Rows are points. Each table stands for the endless flat space through its points: a line for two points, a plane for three, and so on. The two share one point or none. Which?
(in the rows, 128 means zero)

First (2 x 3):
[[135 130 105]
 [127 132 110]]
Second (2 x 3):
[[128 135 125]
 [123 136 122]]
They share: no point

First (3 x 6):
[[114  79 166 120 103 140]
 [140  96 153 122 108 151]
 [154 104 143 112 110 141]]
Second (3 x 6):
[[178 109 123 141  82 158]
 [ 97  70 186 127 127 139]
 [187 116 116 139  77 165]]
They share: [133  92 158 127 107 156]

First (2 x 11):
[[109 125 114 105 141 154 161 104 137 163  91]
 [136 140 120 132 141 175 155 110 155 142  94]]
Second (2 x 11):
[[124 115  89  87 158 143 148 113 128 175  71]
 [124 140 129 127 138 178 158  98 148 150 111]]
They share: no point

First (3 x 14):
[[148 145 134 116 142 116 148 142 132 133  92 156 158 117]
 [146 169 141  95 132 133 146 145 141 144 120 137 173 112]
 [120 162 144 119 178 134 120 151 148 111  99 165 126 135]]
Second (3 x 14):
[[161 157 156 104 156 121 146 142 120 141 111 173 122 124]
 [161 157 148 110 148 127 132 130 122 133 105 175 126 118]
 [154 156 154 104 158 119 151 149 125 141 110 166 130 126]]
They share: [140 154 138 113 150 124 140 145 138 129  99 155 152 121]

First (2 x 24):
[[148 153 181  94 120  92 158 153 153 133 108 107 132 108 129  82 149 181
   98 131 108 127 161 111]
 [148 129 133 100 138 134 128 141 171 157  78 119 120  96 123 118 125 139
  152 185 102 127 167  81]]
Second (2 x 24):
[[157 162 169  82 111  95 119 153 189 121 120 113 111  75 144 127 116 142
  116 131 105 124 173  78]
 [151 148 161  92 123 107 135 149 171 137 102 113 121  93 132 109 130 154
  122 149 105 126 167  90]]
They share: [148 141 157  97 129 113 143 147 162 145  93 113 126 102 126 100 137 160
 125 158 105 127 164  96]

First (2 x 24):
[[129 123 130 137 155 139 108  90 145  84 128  80 123 147 110 160 102 112
  129 113 145 150 115 115]
 [120 126 129 138 146 140 111  93 149  90 135  88 114 141 117 160  97 119
  137 114 142 156 108 106]]
Second (2 x 24):
[[ 95 136 133 141 129 132 115  96 155 105 143 100  98 136 116 171 101 116
  130 127 141 164 102  96]
 [127 104 133 117 165 144 115 104 139  81 155  84 102 108 136 143  89 128
  166 103 141 132  90  80]]
They share: no point

First (2 x 24):
[[166 124 142 137 127 142  83 129 143 103 111  93 140 117 140 144 167 138
  184 120 183 186 146 138]
 [162 132 156 133 121 148 101 127 141  97 117 101 130 105 136 150 153 132
  168 120 165 168 148 122]]
Second (4 x 24):
[[139 141 179 133 110 145 123 114 144  72 115 107 115 105 127 169 160 132
  183 130 178 144 147 121]
 [172 135 152 124 133 153 110 156 134  92  92 130 104 117  98 138 160 159
  155  76 158 176 149 122]
 [181 133 147 151 138 150 101 134 103 108 144  91 139  68 158 162 122 119
  168 121 156 176 132 101]
 [124 145 192 136 101 143 130  98 150  62 118 102 116 107 132 182 164 125
  197 148 190 130 149 126]]
They share: no point

First (2 x 24):
[[145 116 174 161 156 146 165  77 106 181 128  81  80 174 147 139 125  93
   84 118 160  89 118 141]
 [144 113 169 154 157 143 156  83 114 172 129  90  86 167 139 134 130 100
   92 113 153  95 125 144]]
Second (3 x 24):
[[142  91 169 129 159 149 145  89 130 140 134 105  88 150 118 133 138 123
  108 107 130 122 139 133]
 [154 127 157 139 123 139  95  83 162 184 154  91 124 178 146  99 162  97
  128  83 182  68 131 179]
 [147 118 163 133 130 146 104  80 157 176 153  92 115 171 139 106 159 101
  125  90 173  77 131 170]]
They share: no point

First (2 x 24):
[[150 122 137 101 121 102 100 105 130  94 152 140 167 104 102 118 151 127
  127 110 129 126 146 151]
 [149 114 146 108 125 105 105 106 130  85 158 131 175 106 110 119 148 130
  124 119 136 121 150 148]]
Second (3 x 24):
[[143 124 136  84 101  78 116  97 123 114 144 128 158 120 114 121 155 110
  103  93 127 123 140 159]
 [135 118 124  86 121 113  89 114 112 117 162 159 165  86  78 121 148 136
  148 109 120 115 138 152]
 [159 136 125 101 124 106  86 105 138  94 143 157 158  97  88 114 155 128
  139 103 120 139 144 152]]
They share: [151 130 128  94 117  99  95 104 130 103 146 149 159 102  94 117 154 124
 130 101 122 131 142 154]

First (3 x 24):
[[ 99 155 138 150  94 114 142 134  96 113 133 141 142 105  98  83 161  89
  103  88 137 141 104 154]
 [ 86 164 135 155  92  99 147 136  86 118 141 136 141  96  87  80 168  88
   89  84 124 147 101 146]
 [101 161 162 143 107 126 150 139 110 112 126 148 132  96  96 101 171  94
  113 111 136 153 110 143]]
Second (4 x 24):
[[141 135 150 134  86 140 138 120 107 104 137 162 145 109 116  89 162  85
  108 105 173 132 117 171]
 [ 82 164 127 161 135 133 154 133  90 109 125 143 159 104 138 115 113 128
  167 111 132 139 135 149]
 [130 154 171 151  79 113 124 127 150 125 137 137 123 126  80  59 181  82
  111 103 168 127  91 167]
 [123 155 144 145 104 129 120 103 107 117 165 162 146  95 110 107 134  83
  125 131 177 139 135 195]]
They share: no point

First (4 x 24):
[[194 134 116  67 120 113  95 115 109 127 153  81 114 113 167 175 125 149
  214 142 190 129 120 151]
 [166 117 134  89  89 134 114 103 113 123 175 130 115 118 182 158  99 119
  171 128 177 135 127 175]
 [129  97 119 117 142 119 157 124 108 104 143 101 113 156 167 126  94 113
  158  93 128  81 125 151]
 [193 141 122  73 111 116  94 120 113 125 150  84 105 106 162 169 124 148
  205 142 189 138 112 150]]
Second (2 x 24):
[[152 122 131 112 103 120 117 140 129 104 152 102  93 123 157 128 113 130
  154 117 156 127 104 163]
 [160 122 121 118 109 114 133 128 113 108 142  94  81 109 157 130 103 128
  152 115 158 133 102 151]]
They share: no point

First (3 x 24):
[[100 132 159 197 152 158 151 147 120 109 114 134 136 129 127  85 143 173
  145 166 180  77 163 132]
 [116 124 165 179 154 166 137 135 124 101 118 120 138 131 115 103 155 161
  155 154 166  91 157 114]
 [136 114 171 137 150 172  97 129 148  83 116  78 130 145  91 133 181 119
  169 128 128 121 145  84]]
Second (2 x 24):
[[100 135 157 154 149 159 119 155 158  99 104  85 112 150 106 102 166 137
  154 143 144  96 151 107]
 [118 117 163 175 131 147  98 158 134  84 107 106 139 141 115 105 160 110
  145 149 144 111 160 128]]
They share: [106 129 159 161 143 155 112 156 150  94 105  92 121 147 109 103 164 128
 151 145 144 101 154 114]

First (5 x 24):
[[189 117 139 136 141 105 120  52 143 151 117  93 133  88 102 117 127  76
   88  73 123 142 140 118]
 [143 142 104 115 150 139 123 110 106 164 140 129 107  83 126 144 139 108
  104  97  70 175 152 151]
 [171 124 114 133 154 127 125  86 114 154 140 107 105  77 118 146 141  94
  104  77  98 165 136 129]
 [113 142 130 131 104  94 136 127 109 141 134 115 107 102 113 113 153 131
  105 155  89 155 136 139]
 [109 163 127 102 115 107 124 118 123 161 119 141 135 108 122 101 125 122
   96 147  75 158 164 158]]
Second (4 x 24):
[[144 127 121 120 123  76 156 110 138 166 108 110 156 107 129 138 138 108
   83 109 101 161 113 140]
 [125 175 110 121 129 113 122 125 106 170 149 110 104  94 136 113 107 101
   88 136 119 189 150 110]
 [136 149 122 153  84 106 136  80  78 135 115 149 113 108 120 115 171  79
  119 153  57 141 143 169]
 [ 72 167 165  64 135 128 120 110 118 130 132 110 100  95 121  78 122 156
  103 129  93 145 165 148]]
They share: no point

First (3 x 24):
[[ 68 143 156  90  86 116 112 122  94 148 135 130 100 116 157 104 125 115
  149 114 177 178 109 102]
 [ 95 144 138  95  95 114  89 112 118 129 122 110  96 114 129 127 103 120
  113 141 164 174 118 106]
 [123 174 125 109 110 105  96 101 158 120 106 139 112 139 122 103  72 117
  104 186 131 139 116  90]]
Second (4 x 24):
[[100 205 179  92 109  90  85 136  94 138 141 133  73  89 164  83  94  85
  129 145 133 117 125  78]
 [ 98 129 120 124 104 142 126  96 158 132  97 166 150 160 129  92  81 111
  111 132 177 158 123  86]
 [ 84 149 127  84  81  98 113 104 126 138 125 121 101 141 136 119 122 149
  153 173 149 193  85 118]
 [104 155 148 143 103 128 124 123 147 125 120 159 130 143 147  71  91  96
  127 100 160 128 140  70]]
They share: [ 94 161 142 100  98 110 108 112 126 136 121 140 108 130 143  98  99 115
 131 150 153 156 111  94]

First (3 x 24):
[[ 96 106 113 148 127 161 115 118 157 103 127 135 135 135  94 125 160 132
  100 120 112 134 118 153]
 [117 128 108 188 161 143  90 135 190  87 132 178 147 148  84 103 131 164
   93 126  70 134 131 153]
 [110 106 128 127 124 160 102 111 124 129 112 105 154 129 113 114 170 113
   99 135 139 156 123 164]]
Second (3 x 24):
[[ 99 122  95 153 128 153 114 112 160 114 125 129 149 145 119  94 120 145
  103 124 107 147 143 141]
 [ 93 115  75 141 126 160 122  91 169 124 142 120 158 138 139  81  93 155
  104 135 108 153 162 117]
 [ 97 135  99 173 114 136 118 127 149  96 106 124 138 170 111  97 129 151
  100  99 108 133 126 149]]
They share: no point

First (5 x 24):
[[200 163  98 110 188 109 107 146  99 149  40 119 152 161 142 153 127 165
  154 164 142 147 137  48]
 [194 168  96  80 176 101 136 106 101 143  59 153 147 137 145 133 114 163
  162 181 116 162 159  46]
 [155 170 119 104 136 132  95 106  97 107 107 166 129 185 146 160 159 175
  169 154  93 156 160 105]
 [137 166 119  74 116 130 137  48 101  99 143 204 115 153 146 132 143 165
  179 168  53 176 182 113]
 [165 155  97  78 148 116 144  78 115 125  98 168 132 129 141 128 122 153
  161 175  87 159 158  75]]
Second (5 x 24):
[[203 183 115 107 161 135 164 119  93 104  93 161  97 183 101 155 157 164
  142 165 102 160 156  74]
 [206 204 113 113 132 135 155 136  95  89  77 177  74 173 119 138 129 153
  166 158  95 152 138  60]
 [114 119  66 121 163 114 124  88 101 132 125 103 144 138 157 162 151 116
  144 183 112 153 145  93]
 [171 137 121  65 163 141 120 103  91 118 103 150 126 172 127 159 140 153
  161 127 103 127 181 103]
 [171 194  68 143 140 114 165 135  87  91  93 139  79 156 139 151 139 115
  152 198 111 161 127  47]]
They share: [155 146 106 107 146 132 123  97 111 123 103 146 126 153 137 143 138 152
 159 154  94 152 142  94]

First (2 x 24):
[[151 109 129 130  98  92 154 103  91 107 153 127 130  98 140 120  87 147
  103 124 155 133 114 101]
 [143 109 129 126  91  84 157 106  86 111 151 126 129  97 135 111  79 152
  110 116 157 124 109 107]]
Second (4 x 24):
[[141 139 108 104 138  70 136  85 132  70 158 122 137 138 145 171  98 175
   96 114 183 178 146  83]
 [173  93 129 152  91 106 151 100  86 115 159 122 145  81 129 115  77 134
   78 136 151 136 111  87]
 [140 127 143 106 130  89 161 114 107  90 153 145 106 123 172 149 139 155
  124 125 145 143 126 109]
 [139 133 115 120 103 112 141  82 100  91 137 128 107 115 171 131  95 134
  130 138 159 146 127 115]]
They share: [159 109 129 134 105 100 151 100  96 103 155 128 131  99 145 129  95 142
  96 132 153 142 119  95]

First (5 x 24):
[[120 122 112 139 156 108 123 133 140 116 134 141  90  92 138 118 155 133
   95 145 181 156 146 149]
 [101  92  90 155 142  84 123 137 178 136 110 173 113 107 129 156 171 134
  112 111 132 124 128 134]
 [ 75 122 116 139 132 110 135 113 164 116 148 135 125  69 173 158 191 140
   90 157 154 164 108 136]
 [ 93  94 113 140 151  94 129 138 171 138 131 167 118 109 136 154 178 125
  100 116 128 116 135 126]
 [ 57 100 132 142 163 121 130  94 149 120 169 147 129  84 149 148 191 131
   81 140 132 132 122 110]]
Second (4 x 24):
[[102  89  95 141 143 113 133 104 137 113 146 156 111  98 102 126 152 142
   93 101 173 161 123 138]
 [115  84  71 151 165  96 103 148 169 123 123 157  94 117 105 157 198 121
  104 132 155 151 130 158]
 [114  80  72 147 162 100 107 141 164 118 132 157  98 116  98 154 193 123
  103 123 161 154 128 157]
 [ 96 131 128 153 125 110 151  80 122 116 128 153 111  65 150  93 101 166
   96 113 176 152 132 117]]
They share: [110 108  94 155 150  98 119 125 154 120 120 155  98  94 130 132 159 139
 105 131 163 148 134 143]

First (3 x 24):
[[ 86 177 113  86 119 180 100 136 102  96 147 118 161 146 149 109 140 151
  163 116  99 105 166 107]
 [ 82 180 106  90 124 185  91 135  98  90 146 121 167 149 141 109 143 146
  166 121 102 109 163 111]
 [ 90 154 150 122 154 150 109 172 136  77 128 120 135 148 137 114 147 126
  125  81 136 111 134  98]]
Second (2 x 24):
[[106 179 118 105 142 152 140 130 114 127 157  83 125 127 188  82 163 143
  116  83 114 104 161  72]
 [ 94 151 154  93 118 164 116 158 114  95 133 115 141 151 156 110 139 155
  144 103 106 104 153  96]]
They share: no point
